Each row of a before or after table is a point. The points were changed in one or more steps. Then noise was added and the rows were shuffled. The steps act on columns, c1 being the first. What was done? A step turns or swaps two columns, mirrors them in a line or flattens them onto one, adds a multiple of one to another, or multiplies or shifts one. Angles are multiples of 10 degrees, from the lower column toward the higher: turns from -170 to 170, lines from 10 to 170 but not 90. Use the fewest steps. Two steps may share a column if one is a turn and the other turns, adds or multiplies; they go together, in the order done. Otherwise the lowest column goes first.

Before, 12 rows:
-25	-68	38
49	60	39
13	32	6
-11	-55	-40
-1	54	-55
2	8	-1
-3	35	61
-43	-12	-40
-9	-46	-16
-22	2	-43
40	97	78
41	23	6
After (12 x 3):
0	68	-11
6	20	-1
-6	-28	41
3	29	9
-1	123	-40
2	53	-42
-1	-60	19
5	5	5
1	-52	-1
6	33	69
2	-50	-64
-3	-12	46
Steps: multiply c1 by 0; mirror c2 and c3 in the line at 10 degrees

Before (12 x 9):
27	10	-33	-8	8	-21	-9	28	25
38	-33	-8	35	15	2	-26	2	34
-15	-20	12	3	7	-11	-22	9	9
5	-1	17	3	1	-21	7	-5	-21
3	19	-15	-7	-20	-8	12	-26	37
38	-40	7	27	-29	1	-8	17	37
-8	-5	6	19	14	-27	11	6	11
-2	4	8	20	5	28	-5	4	4
-5	24	14	-29	3	34	-19	4	32
-16	-2	-42	-20	-37	40	-14	18	8
4	-7	10	-3	12	8	44	-27	-2
-16	-16	0	-5	-34	-11	26	21	-23
After, 12 rows:
-16	-48	0	-5	-39	-11	31	-30	20
5	-3	16	4	2	-21	18	-6	41
38	-120	7	26	-18	1	-9	4	-82
-2	12	8	19	5	27	-20	-1	-11
38	-99	-9	35	26	2	-27	15	-61
-5	72	14	-29	1	34	-37	12	-59
-16	-60	13	3	3	-11	-16	-3	-25
-8	-14	6	18	11	-27	24	1	-25
3	56	-15	-7	-19	-7	16	40	-38
27	30	-33	-8	16	-22	1	-12	-72
-16	-6	-42	-20	-42	40	-35	-12	-31
5	-22	10	-3	13	8	40	22	30
Steps: add 0.3 times c1 to c5; multiply c2 by 3; add -0.5 times c6 to c7; turn c8 and c9 by -150 degrees; multiply c9 by 2

Before (14 x 18):
-4	-5	-32	-24	-27	6	-38	38	71	-34	-3	-17	12	42	-1	8	14	-33
45	3	58	-35	-63	-16	-1	17	60	-85	57	79	40	-38	111	-9	23	-49
28	2	38	-11	-3	-56	31	9	23	4	-3	-6	-20	3	44	-47	110	-48
-6	55	4	40	24	-28	-5	-1	35	1	-79	17	-17	1	17	18	96	-76
6	-26	-9	40	-44	120	-17	-3	16	8	51	-40	-39	-42	17	-6	35	-68
-4	26	-52	35	77	15	8	-38	-7	-2	-67	-7	9	8	52	1	-28	-83
-18	-32	-28	17	-20	-19	25	21	35	33	-60	48	-32	35	55	10	-4	-27
50	13	54	56	70	19	-14	-34	51	-20	59	42	-33	46	-21	-14	108	-13
14	27	20	1	-54	-4	-15	-96	18	31	-25	-43	-5	12	-25	41	-20	15
66	-25	-30	36	54	-26	70	-52	60	3	-28	-16	-4	-60	0	18	23	28
5	-18	-19	83	13	-44	-67	-121	-41	29	3	-21	-15	-52	86	-117	31	32
-17	1	37	-5	39	-41	14	-21	23	-73	-10	34	43	-23	-12	-57	76	-55
68	51	58	12	59	-18	-8	-8	81	16	38	62	54	-51	24	36	-57	1
4	28	72	13	47	4	49	-28	63	-12	-28	40	-9	-9	92	21	-23	59
After, 14 rows:
-2	5	38	-11	25	-61	36	10	15	-9	-6	-8	-22	-4	40	-49	109	-39
-31	-30	-34	31	21	-39	64	-49	65	-9	-31	-12	-11	72	-2	10	15	36
12	-17	-26	22	41	-12	21	24	10	-46	-59	40	-32	-49	59	15	-3	-25
-29	58	59	13	45	-42	-2	-9	91	5	40	55	53	69	19	40	-53	-1
-7	21	-58	34	-42	15	4	-41	70	8	-58	-7	4	-10	48	-1	-32	-80
-9	19	76	11	32	-2	42	-30	70	25	-34	40	-12	10	86	23	-24	59
19	53	2	36	21	-26	-8	3	42	13	-86	17	-15	-8	17	13	94	-70
-65	-2	49	59	9	4	-15	-33	83	23	62	40	-35	-17	-15	-12	111	-13
-10	36	11	-5	43	-17	-16	-100	-37	-22	-29	-46	0	-10	-30	44	-19	13
-9	-20	-31	-26	72	5	-42	35	11	28	-2	-15	14	-35	0	11	23	-33
39	-27	36	-15	10	-33	13	-23	44	63	-13	36	48	16	-11	-55	71	-59
-31	-18	-3	40	39	114	-16	6	-29	-21	49	-44	-39	56	13	-12	31	-69
-22	-22	54	-37	91	-39	4	17	-23	80	56	82	40	52	115	-20	24	-52
34	-7	-16	84	-40	-38	-75	-119	-6	-37	4	-23	-20	50	82	-114	42	34
Steps: turn c1 and c6 by -20 degrees; turn c1 and c14 by 160 degrees; mirror c2 and c10 in the line at 10 degrees; mirror c5 and c9 in the line at 60 degrees

Before:
-10	-35	23	-65	-11	16	34	56	-37	-11	-52	0	5	16	2	-1	14	-34	33	2	72	-27	22	-13	-55	73	-19	-16	43	18	-18	4	47	-16	44	7	17	21	23	-6	-31	41	-2	25	22	16	-13	28
63	31	21	-11	-3	-35	-18	-23	23	19	-47	2	-32	-15	12	11	41	25	-23	-16	14	22	-85	41	-3	15	-42	4	-43	14	8	11	14	-2	50	37	11	3	11	-18	-12	1	68	-19	-39	-38	-47	36
-18	-30	36	-28	5	2	27	56	-31	31	-19	6	-7	9	-14	-43	9	-42	18	29	75	-40	0	-33	-40	34	-50	15	55	25	-19	-3	11	-32	39	40	14	59	6	-25	-52	27	8	10	15	40	-3	24
-22	-6	1	-28	-10	4	5	39	-34	9	-26	8	-27	19	-14	-12	22	-29	28	21	82	-55	16	-4	-46	45	1	-26	23	-11	-12	2	-14	4	-10	14	7	45	23	-33	-64	33	-18	15	40	40	-22	28
62	41	15	3	-23	-25	-39	-10	18	35	-2	3	10	-16	15	20	28	-13	-37	5	59	21	-45	-40	0	-27	-16	5	-14	4	-8	-13	-31	-9	49	2	17	34	30	9	-34	-22	25	-15	-43	-43	-12	10
14	0	45	-4	3	-19	-9	-30	37	-20	-18	11	-10	-30	-15	1	24	-34	3	3	21	1	-42	-10	-12	15	21	3	-41	9	-24	3	-12	6	26	12	11	31	7	-38	-30	-3	71	-20	-56	-22	16	-8
30	5	43	-10	-26	-40	-4	-30	-10	17	-3	-10	-41	-39	23	33	-9	26	-18	33	46	23	-70	-21	6	18	16	-36	-14	-6	-5	10	-2	-11	29	6	15	37	11	-64	-45	-5	48	-33	-68	-60	-28	-3
22	17	11	13	18	-28	-45	19	48	16	36	-29	-13	-22	17	2	-15	-32	-29	-5	-50	-20	33	32	29	-29	14	-28	32	-30	-35	14	-6	-34	8	-36	18	11	-31	52	-24	-34	-40	-34	-16	39	39	-22
15	19	4	22	-3	5	-51	22	26	-4	49	-37	17	-39	2	-26	-25	-30	-24	-36	-31	-14	46	22	21	4	-4	-17	47	-35	-51	49	-37	-40	-15	-26	-4	27	-10	20	3	-11	-10	2	-17	13	1	-14
-1	16	-1	-1	12	2	-63	-6	7	0	21	-48	5	-25	-38	-7	-26	23	-36	26	-26	-22	8	26	17	-26	-5	-35	19	-42	-48	25	21	-41	21	-36	-11	-7	-4	18	-37	-32	-18	-8	6	33	31	-11
After (10 x 48):
21	17	9	14	16	-84	15	20	47	19	36	-32	-13	46	17	1	-13	-32	-29	-4	-52	-19	31	15	29	-29	13	-26	32	-30	-40	15	-6	-35	7	-36	-18	12	-31	50	35	-33	-40	-33	5	39	41	-24
-16	-28	36	-26	1	1	-9	59	-29	30	-23	9	-7	-28	-15	-45	10	-43	17	27	73	-39	2	63	-40	35	-51	15	54	28	-20	1	13	-34	38	36	-53	-36	6	-28	-25	27	8	10	15	42	-2	28
30	5	46	-9	-25	-120	-27	-27	-8	20	-1	-6	-42	29	25	30	-8	24	-21	31	43	25	-72	55	7	19	14	-36	-11	-3	-3	13	-3	-9	31	4	-42	-17	11	-63	-14	-6	49	-33	-114	-57	-30	-3
-5	16	1	-1	15	8	22	-7	4	-1	20	-50	8	64	-40	-9	-25	21	-33	24	-26	-20	6	27	19	-28	-5	-35	19	-42	-49	29	24	-39	23	-35	16	-3	-1	19	35	-32	-17	-9	14	34	33	-9
61	41	15	4	-25	-77	14	-10	20	35	0	3	7	38	12	22	28	-16	-39	8	57	22	-49	47	-1	-27	-16	6	-16	4	-9	-11	-34	-9	48	1	-38	-11	33	8	-28	-25	26	-14	-73	-46	-11	12
17	0	47	-2	2	-58	-16	-30	39	-19	-19	13	-12	24	-14	1	26	-31	2	4	19	-2	-43	35	-8	15	23	7	-42	12	-23	3	-13	7	25	11	-32	-16	4	-39	-9	-7	70	-18	-86	-18	16	-9
63	31	21	-13	-3	-105	1	-22	23	20	-44	3	-37	26	7	12	41	25	-22	-15	14	17	-81	-1	-2	13	-43	5	-43	13	5	13	13	-2	52	35	-12	11	12	-19	40	3	66	-20	-96	-38	-48	33
-21	-6	0	-30	-13	12	7	39	-36	11	-26	9	-27	-16	-11	-16	21	-29	26	20	83	-52	17	62	-48	46	3	-29	22	-12	-14	4	-14	3	-8	13	-40	-32	20	-35	14	31	-16	16	48	41	-24	25
-11	-32	28	-62	-11	46	-8	56	-36	-16	-52	3	5	-35	1	0	14	-38	36	2	74	-23	22	34	-53	73	-17	-16	44	15	-22	6	44	-15	46	4	-24	1	26	-6	-6	43	1	25	40	17	-13	27
16	21	3	19	0	12	5	25	27	-5	48	-39	19	64	1	-25	-29	-30	-24	-36	-32	-15	50	-11	18	4	-4	-15	45	-36	-53	47	-34	-42	-13	-25	-16	-29	-8	23	21	-14	-6	4	18	10	3	-13
Steps: add -0.3 times c3 to c24; turn c24 and c41 by 110 degrees; multiply c6 by 3; turn c7 and c14 by -130 degrees; add 0.7 times c23 to c45; turn c37 and c38 by 130 degrees; multiply c38 by 1.3

Before:
18	35	55	-45	2	-7	-8	-49	-26	3	-68	-34	-53	8	-39	-20	-5	-57	0	22	-40	44	-32	37	81	-41	-76	-11	-28	50	36	12	39	-19	-73	16	77	-46	-39	-18	6	-29	5	-8	42	-32	-16	0	-3	40	-39	-33	-22	-9	27	-9	-44	-24	61	-70	-49	9	-80	61
-53	41	42	-15	-26	-4	33	11	52	3	-89	-40	-8	3	2	-36	-44	-51	-4	-83	-51	-33	-60	-1	73	-39	19	-10	-31	-29	-54	-8	-56	5	-8	7	-4	-6	2	-72	-11	-6	-58	-45	23	-44	10	32	-77	-52	-34	-17	15	75	-15	-50	-10	4	-63	-37	8	-36	-17	16
55	36	-32	56	5	35	-13	-43	51	53	11	18	66	-1	18	77	-19	32	21	-59	5	-47	-47	9	8	21	-33	3	-42	-23	-71	10	4	41	10	55	2	-18	-35	-39	10	40	-31	24	-31	-19	63	-18	-6	40	-34	72	-46	-52	-9	-34	-1	-44	-48	-65	-5	66	12	-45
41	-20	31	-21	66	39	0	25	-26	69	-102	-63	-1	-15	-78	47	50	45	-43	-49	6	-37	50	-57	78	35	16	-25	-12	66	-7	-52	-66	22	25	5	30	-59	55	11	94	-3	-1	79	58	-1	25	-45	-51	72	36	-17	23	-53	-53	12	51	-12	54	-48	-24	48	13	42
-37	-65	18	-63	53	19	7	67	-51	8	25	56	-52	23	33	-41	-27	-4	-14	-2	-75	50	53	53	-27	-59	-77	42	-59	11	45	-41	47	-63	-37	36	-6	14	-6	-18	15	44	-63	43	-61	-37	2	-59	10	57	-34	56	-43	9	-27	28	16	8	49	-45	-66	-8	-37	-20
7	-76	-31	-43	-27	-9	45	-15	30	8	26	-19	23	-52	21	-28	48	-18	7	26	-42	-61	27	22	-5	49	-74	-22	-6	51	-71	21	-9	3	-7	-38	19	-11	-33	50	-5	-24	7	28	51	-30	71	49	0	-17	-5	37	-67	-48	6	-23	-4	-32	13	56	-35	40	-56	61
-9	0	-11	31	50	1	24	36	-29	6	8	-2	59	-68	-58	24	-53	12	-2	-14	-71	-51	71	1	1	47	-72	47	-62	-19	12	3	-14	-43	-64	29	-3	-35	37	-75	66	29	27	1	10	-36	83	-69	49	-16	53	70	33	62	-59	-29	46	0	35	-35	-13	-34	-2	37
-55	-69	-33	40	69	-63	3	-38	-31	86	21	-46	61	-85	-30	56	-50	-20	-1	-4	13	32	24	15	80	-34	-59	23	-1	34	-2	-72	-2	59	-40	-64	55	-53	-26	12	4	-36	-60	-24	-10	64	51	-48	-5	-54	-13	-25	-49	-26	35	62	40	-6	56	30	18	-12	3	-50
-28	-59	-18	-63	16	53	97	39	-54	-3	10	14	-14	26	-18	53	33	2	15	-84	0	-22	-58	-29	18	31	9	-78	9	-57	-64	50	-1	20	51	-49	65	-52	35	-55	73	-38	34	47	-23	6	-20	-10	-25	-41	-42	35	19	-37	-1	-60	-7	-65	15	-1	11	26	-63	-5
40	-25	8	61	90	-32	-13	5	46	-7	-45	38	69	14	-36	-9	44	45	-23	9	-72	-61	-37	-18	-27	19	-38	8	43	-7	43	7	-18	-7	-44	14	82	17	14	47	9	-58	-57	34	-51	29	12	34	33	58	28	-41	-78	45	0	6	-1	29	-6	3	-47	45	4	-35
After:
-54	-20	31	-21	66	37	0	24	-27	69	-104	-62	-1	-13	-78	47	50	44	-43	-50	6	-37	49	-57	80	34	-17	-25	-13	-56	-7	-53	-67	22	26	5	48	-59	54	10	93	37	-1	78	57	-1	23	-45	-53	71	36	48	24	-85	-53	14	51	-11	53	-32	-24	-17	13	12
-37	-23	7	60	90	-32	-13	2	46	-6	-46	38	70	15	-36	-10	45	45	-25	9	-71	-61	-35	-20	-27	18	-23	6	43	44	41	5	-15	-9	-44	15	78	18	15	46	9	62	-56	34	-51	30	-32	35	33	58	28	61	-78	72	1	7	0	29	-7	16	-47	2	6	-16
36	41	41	-13	-26	-4	33	11	52	3	-87	-39	-9	3	2	-37	-45	-52	-4	-82	-51	-33	-60	0	73	-38	-2	-9	-30	28	-55	-7	-56	5	-8	7	-41	-4	2	-71	-10	-7	-58	-46	22	-45	23	33	-77	-52	-35	-16	15	120	-15	-51	-12	5	-61	-53	8	35	-17	-4
17	-65	20	-63	53	17	6	65	-52	8	26	56	-54	23	33	-40	-26	-4	-13	-3	-75	50	55	53	-27	-59	-31	44	-60	-37	46	-42	49	-63	-38	37	31	12	-7	-17	16	-44	-64	42	-64	-36	-71	-59	10	59	-34	-42	-45	13	-25	28	13	10	50	-55	-65	-37	-37	8
13	-78	-30	-45	-27	-9	43	-15	30	8	26	-18	24	-51	20	-28	48	-19	6	26	-41	-61	26	22	-5	49	-93	-22	-7	-27	-70	19	-8	4	-7	-38	73	-12	-33	50	-5	51	7	29	52	-29	-46	48	2	-16	-4	8	-65	-77	7	-23	-4	-32	12	55	-34	-54	-55	51
62	-69	-33	40	68	-62	3	-39	-32	86	21	-47	63	-86	-29	57	-50	-22	-2	-2	13	31	23	16	79	-36	-66	23	0	-5	-3	-74	-2	58	-41	-65	28	-53	-26	13	7	59	-60	-24	-9	66	-38	-48	-4	-54	-14	7	-50	-42	36	63	39	-7	55	10	18	27	2	-72
-42	36	54	-44	3	-5	-7	-49	-25	3	-69	-35	-54	9	-41	-20	-6	-57	0	21	-41	44	-32	37	81	-40	-11	-12	-29	-25	37	13	39	-20	-72	15	59	-46	-39	-18	7	57	5	-7	43	-34	-77	1	-5	40	-41	27	-23	-15	26	-8	-46	-25	61	-59	-48	19	-80	46
-3	-2	-10	31	49	0	24	37	-29	6	9	-3	58	-70	-58	22	-53	12	-4	-15	-71	-51	71	0	1	46	-101	46	-64	-4	13	5	-13	-42	-64	29	29	-34	38	-75	66	-42	27	0	10	-35	-39	-68	48	-16	53	-70	33	98	-59	-31	48	0	33	-35	-12	-33	-3	35
-75	35	-31	56	5	32	-14	-43	50	53	10	18	66	-1	17	76	-21	32	22	-57	7	-48	-47	8	7	21	-72	3	-43	-5	-70	10	3	38	10	53	97	-17	-37	-39	10	-56	-30	26	-31	-19	-9	-16	-4	40	-33	3	-45	-82	-7	-34	-2	-45	-48	-43	-6	-98	11	-35
25	-59	-19	-62	16	51	96	39	-54	-3	8	11	-13	25	-16	53	31	0	15	-84	1	-21	-58	-30	19	32	23	-77	9	73	-64	48	-2	19	52	-50	109	-50	35	-54	73	12	34	46	-22	7	3	-10	-25	-41	-42	-2	20	-58	-2	-60	-8	-64	16	-11	12	-43	-62	2
Steps: mirror c1 and c60 in the line at 80 degrees; add 0.5 times c12 to c64; turn c27 and c47 by 70 degrees; multiply c42 by 1.3; turn c30 and c42 by 150 degrees; turn c52 and c62 by -130 degrees; add -1 times c62 to c37; multiply c54 by 1.6
